Every row gives one point. To make a cloud, some directions were put in groups of two or more. Within a group, all points are equally far from the middle, so they leave a hole (a ring in 2 directions, a hollow ball in 3). The other directions are filled evenly. Then the cloud was stretched, turned, moved and blurred a little. Count the holes, and give their numbers of directions, smallest first.

Cloud, 14 rows:
[[-60 -25]
 [-43  51]
 [-14 -10]
 [-43  24]
 [-20  20]
 [ -8  19]
 [-20   2]
 [-17 -13]
 [-41  11]
 [-53 -27]
 [-14 -19]
 [ -6 -26]
 [-24 -10]
 [ -4  35]]
Holes: 0

Cloud (21 x 3):
[[ -5  22  16]
 [ 14 -19 -27]
 [-29 -11  -4]
 [ 13 -27  27]
 [-10 -49  43]
 [-13  -7  60]
 [-15 -22  11]
 [  6 -13  17]
 [ 27 -23  26]
 [  4 -37   2]
 [ 12   8  58]
 [ -9  -2 -21]
 [ 39 -23 -12]
 [-23 -21  15]
 [ -7 -43  13]
 [-28 -41  43]
 [ 24  13 -32]
 [-34   4  -5]
 [ 43 -19  39]
 [  1 -14 -37]
 [ 23 -30 -22]]
Holes: 0

Cloud, 31 rows:
[[ -5   1 -11  45]
 [  9  22  29 -19]
 [-31 -21  50  -2]
 [-40  15  -2 -13]
 [-27 -38  -2 -25]
 [ 14   8 -13  24]
 [  8 -59  -3 -20]
 [ 13 -56  11 -17]
 [-35 -10 -25 -28]
 [  6 -58 -14 -16]
 [ -4   2   7  42]
 [ 33 -41  22 -25]
 [ 25  -2  15 -21]
 [-19 -34  28  -2]
 [ 25  -8  37  -5]
 [-50   6 -14  31]
 [-27  11  12 -30]
 [-10   7   0 -41]
 [-12 -30  55   5]
 [-44   6  60  -1]
 [ 33 -51  15 -30]
 [ 23 -15  15  -2]
 [ 15 -15 -42  14]
 [-35 -23 -25 -26]
 [ 33 -22  -2 -27]
 [-19 -34 -37  10]
 [ -9   8  34 -45]
 [-47   5   1   2]
 [ 33 -30  12 -25]
 [  4  30  12  -5]
 [  5  30 -37  11]]
Holes: 1 (2)

Cloud (81 x 8):
[[  6  12  16  -7  -2 -25  53  -3]
 [ 14  17 -54 -18  -8  -8  -6  -9]
 [  5   1  -2 -21 -40  10  38 -17]
 [  4  52  14 -13  22  -8 -13 -19]
 [-52  22 -43  11   3  -9  -6  23]
 [  3  26  -9 -33  23 -26  15   2]
 [-15  25 -11   4 -21 -40  30  21]
 [ 23  28 -15 -37  -7  27 -13  16]
 [-17  53 -13  -2   0 -18  10  39]
 [ -3  27  27  20   0 -13  -8  29]
 [ -1  20 -39  30  49  16  17  17]
 [ -7   3 -31  13  -5 -41 -23   1]
 [-19  42  -1   5   1 -30  25  40]
 [-60   4 -10  44  -4 -12  17  19]
 [ 18  -6   2  11  31  23  17 -20]
 [-15 -28 -51   9  20  12 -12  36]
 [ -6   4 -37 -13  -6  33 -14 -30]
 [-41  11  -8  11  17 -29  -5 -27]
 [ 27   7 -30   2  44   9   4  -8]
 [-47  23 -21  -5   0  30 -12  -5]
 [ -8  20  17  34  11 -32  23  33]
 [-32  25 -24   8  29  17  27  44]
 [-52  24 -30  11  33  -7   4  36]
 [-25  27   0   9 -18 -32   7 -31]
 [ 23 -21 -28  17  36   5  33   7]
 [-31  27  31   7   9  12  33  20]
 [ 15  -5  16   6 -29 -14  12 -29]
 [ -5  -9 -32  31  40  10  11 -18]
 [ 19  44 -23  14  35 -14 -13   2]
 [-13  -4   7  10 -16  -2 -21 -32]
 [ 11  28 -20 -23   7   9  -9  45]
 [ 25  49 -17  -4  26   4 -10 -22]
 [ 20 -16  18   8  19 -21  28  -8]
 [  2 -36 -33 -35 -20 -13   5 -14]
 [  9  13  13 -18 -24 -43   9 -16]
 [  6  15   4  26  41 -22   3 -11]
 [  6  16 -11  -2  32  12 -24  38]
 [-42   7   9  30  30 -32   9  38]
 [ 33 -14   0  -7 -27  13  -2 -22]
 [ -8  15 -20  21 -24  37  12  15]
 [ -8  17 -11  11  36  44 -12  13]
 [ 28   7  14  -3 -17   1 -15 -23]
 [ -2  30 -12  25  42  -3 -21  34]
 [ 24  10 -13  17  34 -27  -6  18]
 [  1  11 -16  27  19  10  50  36]
 [-24  27 -44  21   3   0   4 -24]
 [ 13  11   4  -5  15  -3 -20  39]
 [ 12  45  -6 -43   1  17 -10   4]
 [-24  -8  29 -16  12 -16   4  10]
 [-54 -26   3  28  -4 -14  28  35]
 [-13 -44 -22 -23 -15  -3  36 -12]
 [-44  33 -23  41  -2 -11 -12   9]
 [-33  37   1  -6 -23  -1   0 -33]
 [  6  20 -21  17  -3  12  42  36]
 [ 23  -3  16 -30  -7 -29  29   0]
 [  4  10  41   8  -8   1  16  11]
 [-50 -19  -3 -10 -22   7  26  19]
 [ 14   8 -24  30  -3 -24 -18   5]
 [  8  26  -8 -43 -28   1  26 -10]
 [  0  -7   2  28 -29  -3  25  30]
 [ 33  -5 -10 -25  10  21  36  -4]
 [-30  31 -20  -5 -13 -31   0 -24]
 [-14 -43 -16 -26 -21   4  32 -11]
 [-27  31 -13 -12  35  11  -2 -21]
 [-32  26  13  45  31 -17  24  32]
 [-17  45 -25  26  44  21   0  32]
 [ -9   2 -32  10 -27  -8  40  26]
 [ -5  17   9 -18   2  31  40  18]
 [-31  14  -1  11  24  22  24 -26]
 [-24   1   6  23 -35 -20  22  30]
 [-21  44 -11   4 -14 -10   4 -37]
 [-27  48  12 -17  27  11  -1  -4]
 [-24 -37 -17  31 -17 -33  32  11]
 [-19  18  36  -6  12 -15  31  -9]
 [ -1  40 -11 -34 -16  14  -2  29]
 [-41   7   3  36  33 -38  20  23]
 [-23  15 -28 -33 -25  19 -14   4]
 [ 12   3 -19   9   4  -6  52  38]
 [-14  -8   4   2 -22 -40   0 -28]
 [-30 -12 -51  -3 -15 -11  19  31]
 [-41  39   3   8  34  13 -16  20]]
Holes: 3 (2, 2, 4)

Cloud, 97 rows:
[[  6 -32 -20   1  25  36  -6  13 -20]
 [ -9   3  22 -20  -1  11   2  25  33]
 [ -2 -28 -19  -4  -8 -31 -46  19   3]
 [  4 -21 -21   1   5  22  13  15 -27]
 [ -1  21  18 -38  -5  17  16 -18  21]
 [-17 -10 -35  -3  -2  -8  -9  -4  11]
 [-18   6 -16  10   8  -4   5 -29 -12]
 [ 18  -7  -4   6 -20  59  -9   3  30]
 [-11 -22 -18  -8  -2   4  20   6   3]
 [  6   3   0 -23  -3  27  18  -4   9]
 [-20 -13 -15 -22 -15 -13  20  27  19]
 [ -5   1   0   9  38   4  22   2  -8]
 [ 14  -5  -7  -4 -27  51  18  12  17]
 [  2 -13  -4   3  -4   3 -45   6  59]
 [ 20 -31 -29   3  -2  15  44  14 -13]
 [-11 -11 -42   7 -27  41  20  27  22]
 [-47 -18   7 -23   7   5 -11  13  -6]
 [-21  -8   7  -7  20 -23 -19  15  -1]
 [ 20 -21   7  -1 -10 -11  -3  11 -47]
 [ 21  11  23 -16 -22  -1  13 -12   9]
 [ 24 -30   2 -31  18  13  -1  -7 -10]
 [  2 -20 -27 -21   9   7 -20  33  25]
 [  7  -6  -9 -25 -28  45 -15 -23  25]
 [-34 -32   7   5   4  -9   9  22  42]
 [ -4 -20 -17 -10 -42  10  24  -8   3]
 [ 17 -16   2 -17 -33   2 -17  18  52]
 [ 15  31  33 -26   3   5 -20 -15   7]
 [-15 -15  17  -5   2   3 -54 -19  12]
 [ -2 -27  34  -1  20  16   7  -3 -29]
 [-18  -7   5   7 -17 -25  39  28  -2]
 [  1 -10  -1 -40   4  -6  27   0  24]
 [-32 -24  -8 -11   3  20   5  14  -5]
 [  2   8   9   0  24  48 -31   5 -32]
 [ -6  -5   3 -24 -26 -19  25  16 -27]
 [-15  27  36  -8   4  -4  22  -3  20]
 [-21   0 -11  45   0  16   9  -2  -9]
 [ -6 -11 -28  -8  -6 -19  30  40   4]
 [-33   2   1  -7   1   8  -7  11  -4]
 [-23  14 -10   6 -12  13 -13  -6  16]
 [  2 -25 -12 -32  -6  -2  14  21   7]
 [-17   9  25 -22 -34 -25  25   5  -5]
 [ 36  30   1  -8  -2  23  -2 -10 -12]
 [  3 -32 -18  28  22  27 -18   0  20]
 [ 15 -31  -1  11  21  26  -7  28 -17]
 [ -1 -37  12  19  14   6 -39  20   7]
 [ 38  14  -7 -14 -37  20  13  -4   7]
 [-25  -5  -2  18  -6  33  12  20  23]
 [ 18 -22 -11   6 -49   0   1  15  31]
 [ 14  -7 -24  13   0 -21 -27   5 -40]
 [-12  24   3   4 -19  11   2 -35 -18]
 [ 10 -19  -7  -1  44 -10 -35  -7 -12]
 [-21   7  16 -11   0 -33 -10 -18  33]
 [ -4  -8  22 -20  -5  -8 -15  -5  39]
 [ -6 -15 -10   7 -28  29   5 -20  33]
 [-10 -28  10 -13   2  29  26   7 -18]
 [-35  12   5  -3  11  -3 -17  -8  15]
 [ 13   3 -35   4   6  33  25   6  15]
 [ -5 -34  19  24  44   9 -18   3 -17]
 [-27  -1  27   4   5  13 -21  -8   8]
 [  5 -28 -10 -22 -20   2 -35  12 -17]
 [ -3 -14   5 -23  27   9 -30  18  21]
 [-16  17  23 -11   9  -8  25  -9  22]
 [  7 -13  17  -5  -3   0  30  20 -47]
 [-36 -25 -17  15   8   5   0   7   8]
 [ 16  14  12   1 -23   6   3 -35  15]
 [  6  -9   0 -18 -10   7   0  35   2]
 [  2 -17 -10 -12 -13   3 -31 -18  15]
 [-17  29  -7   2 -24 -22 -13  11  16]
 [-25  16  20  -5  21  14 -40 -13  25]
 [ 20  -3 -19 -12  19 -11  -3  12 -36]
 [-17   8 -27   9  -4  35  21  -3  21]
 [-28  -2  10  13  40 -19  -3 -20 -18]
 [ -3 -28  14   2  -6  18 -10  39 -23]
 [-25 -21   8 -10  -1 -10   8   4  29]
 [ 17  -2  -8  46 -14  32 -36   7  -6]
 [ -7 -20 -39   5  -7  21 -20  13 -42]
 [ -1  11  19   6 -24  -5 -23 -20 -41]
 [ 16  14  -5  -1  -5  13  18  33  27]
 [ 12   8 -19  12  19   8  -6 -21  10]
 [ 16 -20 -17 -12 -13 -16   1  28 -19]
 [-20   6  38   9  -9 -21   2  12  24]
 [ -8   0  10 -16  24  -1 -14  25  28]
 [ -7 -23 -17   0  29  -9 -57  -5   7]
 [ -9  24  19 -14  -1  38   5 -17 -21]
 [-29  30   3 -11   5  30  -1  -5  24]
 [  6  -3  -6  14   4  10 -19  17  56]
 [ 10   8   5 -27 -25   5  27  -2  22]
 [-10 -12  -4  22  22 -21  15  23 -23]
 [ -8   9  20   0 -31  22 -15 -14   9]
 [ -5  -6 -11   4  20  23 -25  20 -36]
 [-11 -22 -27   0  -4  -4   1  50  15]
 [-20   0 -12 -25  -5   9  13  -4  38]
 [ -4  -9 -12 -11 -23  34   8 -35  19]
 [  8 -28  -6   8 -16 -18  -9  42  -5]
 [ 15 -30  -5  11 -14 -23  14  22  17]
 [ 13  -9  -5   2   6  18 -28  19  60]
 [ -2 -33  19 -10   2 -20 -23 -11 -11]]
Holes: 0

Cloud:
[[ 25   7  -7   7 -18  26 -27 -15   3]
 [ -1   3 -11   5  -5  -3  -8   1 -15]
 [ 14   2  26  17 -33  33  10 -13   0]
 [ 13  15 -36  26  17  21  -4 -22 -17]
 [ 20   7  -7  -4  22 -30 -21 -15  -4]
 [-23  -1   4  15  -8  22  -8 -17   4]
 [  7  21  17  11  -9 -12  -2 -30 -15]
 [  7  -5 -25   8   1  -7   1 -26   1]
 [ -4   5  -8 -14  27 -48  -2 -14  -6]
 [ 14 -29 -26   1   6 -13  -1  33  13]
 [ 24   6   1  -7  46  -6 -19 -31  -5]
 [ 23 -23  26 -13  -8 -16   4  12 -11]
 [-18 -21 -42 -16  22   4 -11   5 -13]
 [  8  13 -34  10  25  25   1 -10 -26]
 [ 24 -17 -26  49   2  23 -15 -13 -11]
 [-12 -21   3 -13 -17   6  17 -13 -11]
 [ 30 -19  -2  17  -4 -40 -22 -33   5]
 [ 17  36 -18 -13  28   4   1  15  -6]
 [-16  17 -24 -27  60 -49   0   8  -7]
 [ 17 -33 -38  20  -1  10   0  20 -19]
 [  2  15 -15 -43   3  -7   0   4  -8]
 [ -3 -17   8 -14  17 -20  -6 -10   4]
 [ 31   5  11  -4   0  22   1  25  -8]
 [  8  20 -35  12  -9  15 -21  -9 -14]
 [ -1  -5 -43  -7  -5  11 -18   7  -4]
 [ -4 -20   4  27   2  12   7   5  14]
 [ 24 -16  15   7   7  -4   4   5  -9]
 [ 15  -6 -25  -2   2 -17  15   5   5]
 [ 14 -14   3  -8 -24 -16  -2   9   4]
 [ 42  29  34  25 -19 -10  10 -39  -8]
 [ 10   2 -20 -23  -7  -4  -2  -1 -12]
 [-17  33  -6   0  11  11   7 -12   5]
 [  3  -5 -11 -19  25 -26 -16  11 -27]
 [-19  13 -43  10   9  45  -9  21   0]
 [-28 -12 -30 -12  10   2 -11  34  14]
 [ 16   3  -6   4   3  40   1 -26 -16]
 [  0  16 -38   8  -6  12  -4  41 -22]
 [-21  18 -19 -28   7 -23  -5  18  -2]
 [ 28  12 -11  10  26  20   2 -24 -17]
 [-20  36 -12   9  -4   9  -9  -2  -3]
 [-14  29  -6  -2 -11  12   6   2   9]
 [ 34   1 -54  -2  18   3  -8   8 -21]
 [  2  17  -1   0  -7   5   7 -18  24]
 [ 26  25  20 -23  11 -36  -3  -9   0]
 [ 26  -3   7  18 -16   4   6 -26  -5]
 [-19  -5 -32 -10   5 -12 -21   4   4]
 [-20  11 -37  -8  57 -24 -14   0  -2]
 [-13  -7  10 -18  -7 -12 -13  17  16]
 [ 12  11   3   5 -29  47  -1 -26  -4]
 [ 11  -5  22   3 -25 -28  10  -5  12]
 [  1  13   9 -25  14   7  -8 -10   5]
 [  0 -13   2   2 -13  34  14  -6  -3]
 [  2  10  -3 -29  31 -22   1   1   5]
 [ -2   7 -18 -28   6 -13  -8  24   0]
 [ 21   9 -15   1   5 -25  11 -13  -8]
 [ 31 -13  -4  -7  -2 -38 -15  -5   1]
 [ 13  13  -4  33   2  -5  -4 -26 -11]
 [ 32 -11 -31  14  -5  -8   9  -3 -16]
 [ -9  41  -6  -7  -5 -15   9 -10  -4]
 [ 18  -4 -12  -3   8 -21   9 -21 -14]
 [-10  21  13  15 -19  13  15 -33   4]
 [ 17  -3 -14 -26  27 -32 -10  -6 -28]
 [  0  -6 -30  13  -8 -17   2 -20   9]
 [ 32  -3  20   9  -3 -32  10 -16  -7]
 [ -7  -6 -29  20  12  10   0  11  -6]
 [ 11  15  17  23 -25  18   9 -11  20]
 [ 36  -2 -12 -10  11 -32   0  21   3]
 [ -1  -2  -8  28 -39  33  -5  -1   8]
 [ 37   1 -10  47 -28  35  -2 -24  15]
 [ -6  10 -13 -14  10 -41  -9   0  11]
 [ 25   7   5  -6 -22   4 -19 -13 -13]
 [ 10 -11 -29  14  16  19 -16   8   0]
 [-17  -5   3   0  14 -14  14   0   8]
 [-10  10 -10  33 -32  35   7  -2   8]
 [ 30  -2   8  11   2  23  14  -6 -19]
 [ 15   1  -2  17 -34   3  11   2  -4]
 [-19 -10 -39 -25  34 -12  -8  39  -8]
 [ 10  -9  24  -9 -11 -11  -9 -26   9]
 [-17 -23 -15   8   4 -13   7  12  -4]
 [ 10   0 -15   5  17  28 -20 -20 -12]
 [ 39  11 -16 -11  -3 -21  -1 -23 -14]
 [  9  14 -17  -9 -18  -6  10  29  -3]
 [ -5 -21 -15  10  12 -14  14   6   7]
 [-16   9 -10   2  43  -3  -5 -51  -3]
 [ 36   0 -13  -2   3  32 -14 -12 -16]
 [ 50   0  -5 -26  14 -22  -2 -21   3]
 [  5   3 -12   7   5  17 -17 -24   4]
 [ 18  -6 -45   8   7  -6   2   8 -22]
 [ 40  19  -3  10  -7  17  -6  -8   9]
 [ 36 -12 -23  33   3  21  -3  32 -11]
 [ -3 -11 -31  33   5  19  -5  -5 -16]
 [ -5 -19 -49  18   7   9   0  32 -33]
 [ -8  17  14 -11 -13   7  -7  -1  10]
 [ 21 -29  17 -12 -10 -16   9 -19  -1]
 [ 14  -5  24  -5 -19  -5 -14 -24   2]
 [ -6   8 -45   0  19 -15   8  11   9]
 [ 17 -27 -21  17  -8  24  -6  29   5]
 [-31 -13 -22  35 -14  29 -15 -21   1]
 [ 25  -1 -32  22  -1  41   2  22 -31]
 [ 15  -1 -33  -1  27  -6 -24  23 -21]
 [ 19 -37  19 -19   8 -15   1  34  -8]]
Holes: 0

Cloud:
[[ -6   7 -41 -29  15   3 -19  33   3]
 [  3 -12  24  -5   8  19  -3  40  -1]
 [ 10  -8  11  11   8  14  30  51 -16]
 [-16  30   3  16 -18 -10 -19 -12 -11]
 [-18 -35  25   1  23   9  -3   8   8]
 [  4  -1   9 -44  27 -10   2  -7  43]
 [ -4 -15 -23  17  -2   1  -3   7  36]
 [-19 -12 -30  21  22 -14   5  16  11]
 [ -3  14 -27  25   6   6 -48  19  -3]
 [-37   2 -17 -20   2  10  46 -21 -16]
 [  2   8  24 -15 -16  23  19  27   7]
 [-12 -13  23   3  36  16   7   7 -21]
 [-12  34  -9  15 -18  -6 -47   0   2]
 [ -6  38   1  26  -2  -3   3  22 -13]
 [-31  13   8 -18  21 -11 -17   4 -10]
 [ -4  -2 -13 -38  10 -24  11  38   1]
 [ -6  -8 -28  20  15 -12  12  10  32]
 [  5  12  -1 -17 -22  38  18  25 -29]
 [  8 -15 -12   4   3  19  -4   1  39]
 [  6  13 -17   9 -14  44  42  21 -20]
 [ -6   2 -11  10   9  34  -7  47   6]
 [-24 -33   2   5   7 -25   4  -5  14]
 [  4  16 -29  37  -1 -13  11 -16 -11]
 [  0  14 -20 -40   8  12 -14   4 -17]
 [-24  28  -1 -21  11  -5  31   9  30]
 [-18  -8  -5   1 -22  -3  38 -30  -5]
 [ -8  27  -5 -14 -21   9  54   0  -2]
 [ -5  -3  -6   6  49  17 -23  26   7]
 [ -7 -17 -23 -31   2 -14  40  25  11]
 [-27   0 -29  -6  35 -11  24  37   9]
 [-15  30 -42   2   7   4  10  22 -37]
 [  2  37   1  -4   0   6  47  44  10]
 [-48   5 -46 -14  -3 -19 -20  15  -9]
 [ -7 -15  -8  -3   8 -17  38 -33   5]
 [ -2  10  27 -33  41   8   5 -13  26]
 [ 11  22 -33  20  10   6 -23   9   6]
 [ 10  23   6   6 -34  13   9   8  -2]
 [-24  -5  18  -6  -7 -15 -18 -23   6]
 [-28  -3   6   7 -14  15  42 -31 -13]
 [  9  36   2 -21   8  28  37  42 -13]
 [ 31  -8  16   1 -19  -6  -6  10  -7]
 [ 23  10  19   2 -17   2   3 -29 -18]
 [-15   2   7  -1  36 -11  -7 -11  -8]
 [  1  22  13  11   3 -34   1   2   0]
 [-19  23 -15  15 -19 -16 -22   5  31]
 [-23  17 -32  10  10  20  40  20 -28]
 [-40  22  -6   5  40  -9   9  29   9]
 [  7  33  -6 -32  10  12  42  -5  14]
 [-42 -20 -28   1   2  17   6  20   2]
 [-20   9   2  14   3   4  -1 -14  32]
 [-27   2 -14 -18  19 -21   3 -24  17]
 [ 11 -17 -17 -31   4  41  46 -28 -13]
 [ -8   5   7  35  27 -15  23  19   3]
 [-17  18  10  -2 -13 -24 -12  18  -9]
 [ 21 -24  -8   0   6  18  37  37 -10]
 [-20 -23 -19 -24  32  -4   6  27  -3]
 [-10 -19 -23 -32  10  -5  -7 -32  27]
 [ 12  25   6 -11  -3 -16  -2 -14 -28]
 [ -6 -33  -2 -36  -9 -19   8  -1  42]
 [ 17 -29   7  10 -14  -4 -12  26  20]
 [-18  15  -1   2  -4 -16   0  59  -3]
 [ 20 -15   5   3 -36 -16  33  11  11]
 [ 14  -7 -29  19   6 -21  12 -36  -5]
 [ 22   7 -25 -24 -12  30  27 -23   2]
 [-27  -8  -5 -18   1  11  60   1   5]
 [ -7  35 -24   6  -1  34   5  32  -9]
 [  4  17 -23   9  36  16   1  -9 -25]
 [ -9 -30   4  14   4   4 -11 -14  22]
 [  0  18 -33 -27   6  -6  18   5  28]
 [  0 -32  17 -14   6   3  22 -30   6]
 [  5  -5  -3 -30  -8 -22  46 -16  12]
 [-42 -16   8  -1   9  24   6  25 -23]
 [ -6   4 -36   8  14 -15  29  52  -4]
 [-14 -24   0 -30 -21  -1  23 -23  -9]
 [ -2 -28  -2 -24  47  25   8   3   2]
 [-34  -8 -13  -2  14  17  18  47 -10]
 [-11 -25   5 -18  15 -39 -14 -12  23]
 [ 23 -13  17   7  18  18  -6   3  26]
 [-17   9 -23 -14  -6  -5  11 -12  38]
 [ 13 -31   0 -21  16  25  22 -27 -19]
 [  1 -14  -8  -1   8   9   6  -2 -53]
 [ 27 -12   5   1  11  14  51 -26  20]
 [ 17   0  12  17 -19  19  34  14   2]
 [-11   8  -7  29   6  14  12   7  17]
 [ -4  16 -33  22  18 -10  34  36  -2]
 [-12   2 -51  -5   7   1   2 -22   1]
 [ -3   9  21  13  20  21  13 -37  -3]
 [ 23 -11 -22 -11  13   6  46 -25  14]
 [  5  27  -8 -15  -6  -7  52  15  23]
 [ 20  14 -14   9  35 -15 -17  22  -4]
 [ 28  35 -12   9  21   3  -2  21   6]
 [-33   3 -37  20   3   6  -2 -16  -6]
 [ 14  15 -11 -35  -7  26  50  12   2]
 [  2 -35  -7   5 -18 -11   5  30  -9]
 [  3  15 -19 -22  39 -13 -18   8  11]
 [ 24  22 -28 -14   9  -1   7  29 -33]
 [ 19   0  22   4  30   2  12 -11 -20]
 [ -1  25 -31 -19 -14  -3  -3  46   7]]
Holes: 1 (6)
